Each row is a point. To make a cloud, some directions were put in groups of two or more. Within a group, all points are equally far from the middle, so they leave a hole (a ring in 2 directions, a hollow ball in 3). The other directions are filled evenly. Then the cloud was stretched, turned, moved and blurred a little. How many holes are there, and how many directions does each take, smallest first?
In the rows, 128 means zero.

Cloud, 19 rows:
[[ 75 138  93]
 [ 83 113  96]
 [ 92 109 122]
 [121 175  68]
 [130 109 113]
 [110 106 146]
 [116 108 156]
 [122 110 172]
 [154 138  88]
 [ 83 155  88]
 [137 115 156]
 [139 119 170]
 [130 106  91]
 [ 86 160  84]
 [131 105  72]
 [ 81 153 163]
 [122 183 151]
 [ 88 117 161]
 [140 115 112]]
Holes: 1 (2)

Cloud, 31 rows:
[[114 138 174 156]
 [169 150 135 127]
 [117  82  93 141]
 [112 159 124 120]
 [167  79 142 104]
 [115 153 128 103]
 [ 88 140 129 160]
 [128 135 116  99]
 [113 169 142 149]
 [128 114 136 174]
 [110 142 101 174]
 [ 93 156  91 156]
 [ 65 143  94 113]
 [141 118 142 206]
 [132 152 104 143]
 [124 141 135  78]
 [122 114  92 141]
 [ 81 115  92 109]
 [ 85  90  65 113]
 [ 96 104 143 135]
 [103  81 110 157]
 [145 141  71 151]
 [ 92 160 106  97]
 [ 93 137 101  49]
 [ 99 151 154  89]
 [186 144 112  75]
 [141 101 170 127]
 [100 181 138 116]
 [149 158 152 119]
 [153 115  48 132]
 [155 140 128 141]]
Holes: 0

Cloud, 51 rows:
[[ 81 140 181 121 131 121]
 [112  81 145 134 170 123]
 [161  87 131  76 110 162]
 [122  95 129 154 125 107]
 [150 115 123 148 167 174]
 [166 143 155 143  92 158]
 [117 181 173 163 124 128]
 [138  62 138 121 179 140]
 [151  66 166 106 182 121]
 [149 129 169 165 155 100]
 [145  64 102  66 150 133]
 [ 88 159 185 147 157 113]
 [135 100 142 119 101 180]
 [110  87 141 133 128 156]
 [ 98 125 155 105 116 165]
 [ 92 114 121 115 107 163]
 [163  70 162 108 176 113]
 [134 154 114 157 169 133]
 [133 180 149 137  96 146]
 [176 125 168 129 136 164]
 [160 121 106 146 165 167]
 [104 160 172 147 179 108]
 [ 97 137 117 134 182 121]
 [177  88 106  87 120 123]
 [ 80 170 112 127  97 136]
 [135 102 128  79 127  99]
 [123 174 168 154 130 155]
 [ 88 146 179 153 157 108]
 [165 104 173 162 132 119]
 [180  69 101 121 152 122]
 [151 153 153 117 159 157]
 [161  75 104  81 135 113]
 [170  91  88  78 116 171]
 [174 140 172 137 134 128]
 [ 98 108  88 101 113 163]
 [145 125 133 161 145 178]
 [147  72 126 138 107 162]
 [117  96 132 153 126 108]
 [162  72 103 111 155 106]
 [168  72 149 148 157 120]
 [153 121 118 112 156  93]
 [ 95 124 157 159 140 105]
 [163 125  89 166 100 164]
 [ 80 147 100 138 117 146]
 [141  87  97 141 114 111]
 [129  93 172 127 157 164]
 [124 157 126 150 178 128]
 [144 132  74 148 108 178]
 [103 144 152 116 192 103]
 [175  79  90  87 103 141]
 [150 103 175 113 108 117]]
Holes: 2 (3, 3)

Cloud (56 x 6):
[[147 177  99 149 124 134]
 [155 153 121 135 100  92]
 [128 133  57 146 154 128]
 [ 85 118 137 114 127 195]
 [155 124 111 113 166 129]
 [103 158 151 139 145 167]
 [168 147 129 102 151 119]
 [152 162  70 150 136 118]
 [119 167 164 131 149 161]
 [169  99 172 136 125 171]
 [124 173 146 127 136 170]
 [106 116  72 160 151 102]
 [104 133 170 123 159 166]
 [160 157 115 139  99 100]
 [203 132 173 111 146 123]
 [106 164  92 142 126 104]
 [164 169 133 120 170 111]
 [146 171 154 157 117 135]
 [124 122  61 160 151 106]
 [ 76 112 103 117 132 179]
 [197 154 187 130 105 147]
 [153 183 153 149 158 114]
 [123 169 128 125 159 101]
 [122 125 142 171 141 144]
 [124 111 156 120 114 102]
 [138 102 107 154 135  94]
 [ 86 110 133 106 118 188]
 [136  95 107 107 130 154]
 [166  95 169 132 142 132]
 [189 173 139 159 154  87]
 [192 153 200 107 131 160]
 [147 143 188  98 139 123]
 [191 158 190 136 108 137]
 [166 176 114 145 166  88]
 [177 163 185 109 145 166]
 [156 139 112 110 132 175]
 [143 133 191 132  98 155]
 [199 141 153 139 105 152]
 [147 158 129 143  93 125]
 [107  99 114 139  99 128]
 [159 167  80 149 145  87]
 [187 132 114 134 116  94]
 [139 107 149 157 141 106]
 [124  91 153 118 111 192]
 [146  95 179 123 130 184]
 [164 172  98 148 159  82]
 [180 177 163 158 140 105]
 [137 107 187 130 128 123]
 [152 138 126 152 181 147]
 [122 119 194 107 144 155]
 [ 90 112  73 133 157 138]
 [102 111 148 121 141 201]
 [107 144 147 160 156 135]
 [133 117 162 162 136 127]
 [158 157  70 153 142  96]
 [ 78 131 112 137 136 180]]
Holes: 3 (2, 2, 2)

Cloud:
[[148  85 144 117 157 133 107 186]
 [184 122 144  53 152 150 163 130]
 [163 120 156  75 138 184 143 126]
 [168 150 125  67 121  94 109 102]
 [160 174 129  89 134 159  87 137]
 [127 111 143 113 111 113 114 182]
 [173  78 155  99 161 148 148 108]
 [ 87 129 100 109 132 174 106 144]
 [152 158 149  96  99 128 180 162]
 [156 157 100 137 124 113 125  85]
 [155 139 144 153 122 114 137 192]
 [118 178 107 140 101 104  96 171]
 [137 125 135  35 123 139 156 148]
 [152 124 168  84 114 150 172 109]
 [136 144 133  91 137 179  99 122]
 [155 139 185  89 127 115 175 130]
 [136 168 156  78 102  94 149 147]
 [110 115 133  60 147 162 135 114]
 [119 106 167  66 119 147 159 129]
 [159 137 125 129 154 134  98 206]
 [156 108  94  86 159 114 132 162]
 [160  86 114 125 169 159 128 157]
 [119 154 122  40 124 115 111 162]
 [145 118 172  59 146 145 142 156]
 [116 139 138 100 148 135 105 193]
 [125 161 117 137 100 159 135 135]
 [114 153 119  82  97 123 144  73]
 [184 135 141  70 127 164 138  94]
 [122 109 121  45 159 104 135 126]
 [ 95 124 137 105  95 140 160 142]
 [118 134 170 117 119 153 150  98]
 [114 112 110 122 108 152  77 137]
 [132 130 127  25 127 122 152 142]
 [117 189 112  80 143 101  93 117]
 [150 117 154  77 125 181 139 121]
 [141 105 142 121 159 136  90 196]
 [168 103 117 120 179 155 132 122]
 [ 96 143 133  91  97 124 169 143]
 [146 113 126  73 124 138 144  77]
 [153 141 164  91 178 125  78 109]
 [191 125 145  74 118 141 180  99]
 [160 141 112 142 147 153  63 170]
 [200 127 132  77 159 166 153 112]
 [107 116 116 126 146  82 145 134]
 [142 129 141  87 143 187 124 129]
 [118 114 123  69 162 150 132  96]
 [119 162 128  47  95  75 161 128]
 [ 90 106 119 115 157 125  89 191]
 [174 140 136 121 170 149 153 105]
 [144 115 126 151 164 115 142 156]
 [136  77 125 105 131 117 151 129]
 [168 106 151 118 140 133 102 193]
 [ 85 119 147  87 105 151 124  92]
 [146 149 132 189 140 167  90 149]
 [150 127 126 117 111 125  83 170]
 [105 120  81  74 121 127 120 197]
 [162 147 118  86 157 157 146 107]
 [180  72 152 133 147 152 147 129]
 [174 152 107 131 114  79 136 164]
 [138 158 114  88 164  83 121 134]
 [ 90 170 124 110 141 145  78 116]
 [161 158 145  53 114  92 126 119]
 [156 135 170  60 152 135 128 161]
 [155 152 111 151 146 154  65 170]
 [108 102 154  67 145 169 134 120]
 [128 131 131  89 120 119 117  65]
 [147 159 139 150 127 116 121 196]
 [121 111 150 146 105 168 121 131]
 [105 126  80 153 154 133  89 109]
 [159 163 178  97 130 103 163 139]
 [ 96 140 145  89 147 153  66 114]
 [122 121 136 103 178 126  65  86]
 [171  84 121  93 162 143 143 134]
 [172 113 130  94 173 161 134 102]
 [163 164 134 123 162  83 121 132]
 [141 146 121 161 147  96 102 174]
 [110 109  75 138 150 156  92 133]
 [151 193 141 107 146 131  93 133]]
Holes: 3 (2, 2, 2)

Cloud:
[[ 87 126 171 124  95 130 117  94  87]
 [ 74 122  91 151 149  81 140 115 114]
 [106 167  92 153  90 130  75 103 155]
 [136 115 126 114  94 195  61 176  98]
 [ 74 126 116 146 134 109  78 155  91]
 [184 133 204 117 109 135 102 131 104]
 [130 153 141 194 128 116 172 102 139]
 [129 166  76 114 133 104 161  62 147]
 [175  99 165 145 114 132 133 110 138]
 [ 71 114 126 138 152 169 111 174  82]
 [111 135 118 121 151 211 101 152  86]
 [128 101  69 138 152  82 149 132 131]
 [114 154 129  66 125 142 148 123 143]
 [152 174 134 138 141 148  76 147 169]
 [114 144 161 131 145  69 152  77 155]
 [148 107 137 117  89 157 162 140 103]
 [ 95 146 148 112 129  83 163 152  97]
 [146 121 148  77 153 140 159 150 174]
 [164 134  93 190 118 116 122 132  97]
 [167 151 144 143 136 149 176 142 172]
 [166 120  83  80 172 143 109 149 144]
 [109 139 108 136 140  74 176 128 135]
 [126  70 107 117 120 120 175 133 133]
 [137 172 110 190 159 161  67  95 151]
 [162 132 189  74 118 106 114 133 129]
 [140 136 116 128  73 174 132 144 169]
 [171 140 106 179 141 135 153 147 109]
 [109 118  92  99 130 136 102 172  91]
 [105 106 178 162 132 118 142 115 114]
 [136  91 111 173 146 153  80 154 127]
 [171 127 142 104 111 153  64 117  99]
 [192 110 129 140 141 181 171 129 170]
 [172  69 135 106 122 132 121 134 164]
 [120 119 159  54 106 160  98 140 134]
 [ 72 111 108 121 127 122 159 134 161]
 [127 141 153 151 181 126 118  97  85]
 [163 134 151 107 166 100 147 143  83]
 [168 199 135 145 129 116  81 110 138]
 [142 123 145 143 164 114 141 147  83]
 [199 169 121 148 144 150  99 119 103]
 [154 109 130 136  86 177 161 156 141]
 [141  81 148 146 131 111 149  92 144]
 [153 127  98  76 102 116  90 150  82]
 [147 186 111 167 154  98  94 102 148]
 [130  96  97 108 164 126 170 171 149]
 [118 156  91 163 141 170 127  79 115]
 [188 163 139 153 127 155  74 115 120]
 [111 157 130  73 124 125 149 108 134]
 [177  92 151 101 144 127 170 130 127]
 [134 140 159 161 109 168 138 164 173]
 [ 91 102 113  83 115 144 155 153 148]
 [110 105 116 182 116 167  68 159 116]
 [142 158 138 112 136 126  77 133 168]
 [198 164 125 138 114 125 103 121 171]
 [ 69 140 130 122 155 138 106  94  79]
 [121 140 120 103 149 130  59 114 105]
 [133 113 100 132  91 151 141 161 206]
 [115 122 111 134 167 120  90 168 139]
 [ 72  96 141 126 104 138 119 100 119]
 [114 152 152 147  97 117 137 148 171]
 [ 92 179 144 119 103 148 142 126 142]
 [134 137 156 167 152 171 154 167 113]
 [164  89 123 169 103 167 139 135 179]
 [171 125 113 162 110 154 103 183 102]
 [135 101 141 133  98  88  95 146 112]
 [120 126 154 127 182 125 133 148  99]
 [165 165 157 173 142 127 116 166  69]
 [129 146 129 105  84 141 161 163 164]
 [101 173 116 118 171  94 126  69 121]
 [168  87 101 134 167 163 140 178 117]
 [177 167 109 132  95 166  77 115 130]
 [165 199 158 119 125 105  82 136 135]
 [ 92 173  98 178 128 101  96 144 134]
 [100 108 107 192 116 165  65 144 118]
 [161 193 157 112 142 138 159 111 143]
 [100 127 128  97 112  94 155 103  90]
 [147 148 108 133 160  71 180  82 160]
 [103  99 102  97  92 120 147 129 173]
 [116 189 123 122 130 172  53 139 150]
 [ 97 102  97 177 139 157 145 119 111]
 [191 173 150 144 123 150  73 119 101]
 [ 90 116 122 154 135  65 159  95  92]
 [ 91 153  55 138 137 122 128 117 143]
 [116 137 125 199 139 141 164 114 137]
 [109 125 173 139 162 184 115  94 126]
 [153 140 112 116 165  84 105 101 107]]
Holes: 3 (2, 2, 2)

Cloud, 90 rows:
[[175 154  66 178 136 147 146 128 133]
 [137 161 150 115 133  97 127 188  80]
 [117 116 137 148 139 151 141 157  85]
 [ 66 135 168 153 129 112 102 134  93]
 [ 81 160 140 130  95 159 204 185 110]
 [153 169 104 130  87 117 133 184 112]
 [120 137 106  71 121 118 110 176 109]
 [ 83 134 102 172 151 120 118 155 110]
 [134 153 113 113 123 124  84 142  83]
 [137 144 113 101 111 103  95 187 127]
 [ 88 111 144 121 147 118 155 167 121]
 [108  73 130 177 139 139 163 161 112]
 [152  94 120 107 118 107 163 185  66]
 [157 129  69 191 154  94 143 135 132]
 [171 113 104 133 132 120 157 159  70]
 [133  99 157 104 134 125 107 164 110]
 [166 109 122  98 163  95 108 165  92]
 [145 135 118 108 144  86  88 103 122]
 [ 92 109 142 165 150 125 148 122 110]
 [151 165  81 107 116 151 161 171 118]
 [124 124 134 125 121  96 142 192  63]
 [ 79  90 142 158 108 151 163 176 141]
 [ 93  95 140 140 127 122 122 115 157]
 [102 121 156 191 135 135 179 167 133]
 [ 87 154 110 165 117 153 180 185 160]
 [101 138 125 162 137 147 118 119 176]
 [ 79 169 160 109 103 148 162 196  81]
 [172 133 127 159 116  84 135 166 116]
 [137 146 132 160  86 133 198 171 134]
 [112  95 133 149 141 121 150 145  78]
 [132 166 147 132 142 107 160 180  62]
 [176 163  98  96 104 104 154 176  67]
 [147 111 141 154  99  91 142 175 127]
 [153 144  67 177 143 126 193 131 126]
 [ 98 120 144 127 112 141 122 144  85]
 [101 191 136 128 139 109 115 175 136]
 [ 86 134 168 179 137 102 116 150 105]
 [164 125  62 188 146 100 167 145 134]
 [137 169  99 149 115 130 122 170  79]
 [ 85 111 138 179 107 174 144 162 131]
 [194 126  96 150  94 116 151 123 126]
 [150 138  97 196 105 132 191 162 110]
 [116  82 150 151 128  98 154 134 150]
 [102  97 120 168  95 140 142 183 118]
 [ 75 138 173 145 127 122  98 167  93]
 [161 154  79  90 109  99 122 128 109]
 [ 78 128 150 129 107  86 101 145 147]
 [113 138 121 166 114 101 125 134  78]
 [162 181 140 112 139 107 161 173  89]
 [111 110 145 160  85 112 157 125 165]
 [152 114  78 174 129 111 192 126 122]
 [104  91 153 169 104 146 115 120 142]
 [183  97  99 108 123 114 158 182  77]
 [ 85 154 154 109  79 142 169 165 107]
 [104 128 166 142 103  65 118 136 122]
 [117 131 121 148  73 143 191 159 132]
 [ 63 141 147 144 104 130 110 151  90]
 [113 149 101 151 115 162 124 143 171]
 [135 113 116 163 156 130  99 164 150]
 [145 193  86 108 135 128 143 190  74]
 [118 128 147 167 117 133  71 131 153]
 [159 116  85 155 106  90  99 104 173]
 [164  79  99 136 114 120 153 150  81]
 [134 156  78 104 121 113 187 174  92]
 [152 152  77  93 108  80 162 152  97]
 [166  83 117 161 145 128 135 172 119]
 [ 94 136 147 108 155 103 118 150 120]
 [109 105 145  82  80 111 107 169  86]
 [ 75 105 113 169 116 165 164 160 140]
 [138  70 142 171 102 116 100 102 146]
 [166 108 100 123  93 113 167 147  82]
 [165 100 101 173 155  97 109 110 164]
 [ 82 119 175 162 122 111  94 157 116]
 [189 151 102 147 124 117 158 126  97]
 [160 107 108 151  87  76  99 119  99]
 [ 92 143 164 136  95  93  98 113 104]
 [175 114  67 144 102 124 116 167 125]
 [ 94 155 139 166 118  99 130 139 167]
 [125 159 110  79 105 109 112 139 126]
 [ 44 168 178 117  99 129 135 170 105]
 [165 106 114 130 171 106 126 144 128]
 [119 157  91 163 169 107 129 168 103]
 [144 129  86 165 100 115 194 127 140]
 [105 135 183 117 122 131 127 158 112]
 [ 84 126 130 145 149  93  91 124 110]
 [161  69 120 149 122 125  79 111 142]
 [140 202  98 133 119 104  98 119 119]
 [131 129  82 134 165 126 161 159  93]
 [142 170 137  98 117  98 119 193  97]
 [164 117  75 160 118 103 159 106 151]]
Holes: 3 (2, 2, 4)

Cloud:
[[106 140 149 107 190 169 119  64 162]
 [145 169  96 124  98 130 157  83 138]
 [164 142 142 108 105 124 144 165 132]
 [126  99 137 132 153 141  45 139 136]
 [115 131 180  83 130 147 137 188 153]
 [ 92 154 122 124 131  67 133 104 120]
 [ 88 135  85 137 106 136 100 103 166]
 [132 121  98 146 151 185  75 101 171]
 [152 195  88 146 154 172 149 171 133]
 [134 100 172 105 178  97 123 111 139]
 [ 79 173 110 152 193 210 123 146 169]
 [116 138 127 105  74 109 117 141 106]
 [108 144 140 130  58 119  90 166 121]
 [171 162 148 146 120 114 113 145 104]
 [110 143  76 161 153 130  71 159 126]
 [124 145  98  93  87 102  97 105 140]
 [122  71 189 115 127 125  90 101 152]
 [118 188 110 150 114 145  90 121 126]
 [ 85 143 107 138 152 121 132 135 155]
 [132  93 138 124 102  90 126 107 136]
 [111 160 111 137 153  85  84 135 137]
 [137 107 161 117 104 134 152 189 140]
 [113 100 137  97 133 155 120 168 137]
 [111 204  87 160 126 123  61 107 119]
 [ 61 139  91 160 114  64  77 118 100]
 [ 88 115 137 164 158 136 109 145 136]
 [ 92 170 146 154 148 140 141  94 171]
 [107 130 140 164 157 141  28 138 173]
 [122 153  75 148 134 242 151 153 154]
 [115 139 163 120 111  90  89 107 121]
 [ 95 178 155 143 128 141 122 140 123]
 [124 117 158 162 123 180 141 129 149]
 [122 122 104 132 111 105 100  96 189]
 [106 141  86 144 125  77  70 111 143]
 [138 177 135  84 103 160 148 130  99]
 [138  97 192 103 177 164  78  98 194]
 [129 139 109 146 164 166  65  59 138]
 [164 143 111 107 109 170 102 142 131]
 [131 156 125 108 121 185 122 136 107]
 [102 156 123 171 129 138  38 149 140]
 [126 142 177 127 127 160 120 118 144]
 [174 128 135 121 100 101 154 124 142]
 [ 92 122 104 125 137 129  72 134 118]
 [166 128 107 116 147 171 112 134 145]
 [112  75 105 155 143 126  89 153 134]
 [136 103 151 164  96 144  98 149 183]
 [ 91  81 173 134 142 144 106 102 136]
 [112 144 168 138 128  87  25 114 129]
 [168 133 148 121  83  68 145 112 114]
 [ 84 123 116 176 166 202  86 134 162]
 [154 130 164 106  80 157 141 145 115]
 [130  89 115 152 161 141 114 137 132]
 [156 144 122 130 100 109 129 167 134]
 [ 98 157 140 177 175 167 115 162 139]
 [131 192  71 156 105 113  65 107  99]
 [ 69 123 129  99  86  98  87 114 126]
 [ 86 149 119 211 165 144  65 140 127]
 [ 95 168 145 149 189 172  91 139 164]
 [107 109 149 114 134 129 129 128 179]
 [146 126 165 104 141 138 148 111 120]
 [123 147 139 126 133 149  52 128 107]
 [124 175 106 137 159 156  68 158 138]
 [146  67 170 102 127 116 122 132 170]
 [ 65 138 128 114 101 125  78 136  98]
 [117 139 109 174 131  80 115 128  93]
 [103 111 152 106 117 105  78 128 159]
 [147 108 166 105 124 104  62  99 117]
 [147 129 103 134 154 167 119 159 108]
 [124 149  54 142 113  98  90  95  91]
 [171 167 109 115 137 174  62 145 143]
 [173 117 138 143  81 186 103 176 160]
 [ 79  69 144 160 113 129 101 108 141]
 [136 130  93 153 129 171 115 154 155]
 [112 173 107 133 161 146 132 134 136]
 [144  99 176 144 136 158 125 100 176]
 [ 77 166 120 116 151 140 123 143 101]
 [109  98 174 126  69  94 112 170 135]
 [142 164 145 128 119 191 115 145 102]
 [146 107 106 120 187 119 122 114 131]
 [120 153 152 124 108 136 145 123 126]
 [ 79 163  96 157 144 116  31 119 148]
 [114 136 101 110  75 178 115 136 129]
 [139 151 133  99 133 142 156 186  98]
 [105 135  89 115 107 100 139  89 134]
 [123 121 158 155 141 120  65 136 148]
 [176 117 127 132  98  99 156 147 135]
 [123 102 131 140 114 132 118 165 116]
 [169 176 149 123 110 155 128 156  80]
 [112 157  82 129 188 157 134 135 128]
 [121 192 160 102 128 111 103  97 136]
 [ 83 136 111 167 171 149  91 120 138]
 [142  81 126 134  89 133 125 120 110]
 [124 188  87 117 127 148 154 159 114]
 [159  99 143  92  83 118 124 111 143]
 [109 163 152  93 156 125  55 101 140]
 [157 189  96 112 108 171 165 201 110]
 [159 109 125 123  76 168 118 163 121]
 [171 147 128 117 132 160 100 125 114]
 [118  97 155  97 150 166  71 128 166]]
Holes: 0
